Each wall is flat, endless, passes through zero and stands at right angles to its row. A trip goes straight from one point to another. Which walls does it cross, in order?
In the rows, zero is written as 128.

Walls:
(1): [102 144 161]
(2): [148 114 109]
(3): [ 81 105 149]
Trips:
[182 144 143] to [ 90 111 173] -> 1, 2, 3
[128 136 169] to [124  73 104] -> 2, 1
[102 141 177] to [ 70 132 129] -> none
[100 105 134] to [123 132  90] -> 1, 2, 3
[107 147 106] to [162 107 141] -> 3, 1, 2
[184 138 146] to [ 94 151 167] -> 1, 2, 3
[120 108  85] to [153 120  82] -> none

Walls:
(1): [ 90 129 130 136  97 101]
(2): [ 85 109 132  90 131 173]
(3): [152 139  97 117 138 124]
(4): [ 95 174 145 143 138 171]
(5): [ 85 154 203 175 134 157]
(6): [ 96 157 132  80 124 132]
(7): [158 187 158  81 110  93]
Trips:
[175 175 124 131 142 108] to [104  49 148 157 107 106] -> 1, 3, 7, 5, 2
[ 66  61  91 127  87 129] to [178 127 149 168  94  98] -> 6, 2, 7, 5
[127 135 104 154 131 148] to [150 119 125 181 106 148] -> 3
[ 62 121 111  99 114 142] to [137 135 177 133  91  85] -> 7, 4, 2, 6
[157 159 100 136 143 147] to [154 152 196 150 188  88] -> 5, 3

Walls:
(1): [ 98 112 155  88 157 156 100 126 150 147 133]
(2): [146  86 121 101 134 133 164 110 128 154 121]
(3): [108 112 142 105  97  88 109 180 118 104 107]
(4): [134 139  97 154 129 126 172  82  73  80 190]
(5): [108 105  76  55 107 108 165  68 136 131 165]
Trips:
[159 162  96 133 104 139 144  91 115 114 114] to [107 150  99 124 151  92  67 142 135  85 181] -> 2, 3, 1
[165 162 151 136 126  86 150  93 122 111 197] to [162 116 156 130 172 158 148 137 120 149 204] -> 2, 1, 5
[ 95 130 163 118 111 104  71 118 128  84 104] to [ 60 116 116  70 159 125 120 148 151 105 173] -> 5
[156  79 122 150 115 123 154 164 115 122 125] to [118 120 125 110 121 164 120  81 148 158 207] -> 5, 3, 1
[124 100 127 215 115 126 119 110 132  94 153] to [ 83 167  73  91 124 123 118 105 134 132 162] -> 5, 1
[143 202  52 172 142 143 144 138 179 143  93] to [100  87  95 113 148 130 144 156 131  60 131] -> 4, 5, 3, 2, 1
[134 206 145 124 107 120 158 149  92  78  43] to [131 129 172 128 189 109 127  76  99 105  98] -> 4, 3, 1, 2
[134 173 130  98 120 102 115  84 176 102 107] to [136 153  88 102 139  97  79 130  48 139 117] -> 3, 1, 4
[103 160 126  76 117 158 138 120  80  92 121] to [100 167 102  78 124 102 140 145 105 142  68] -> 4, 1, 2
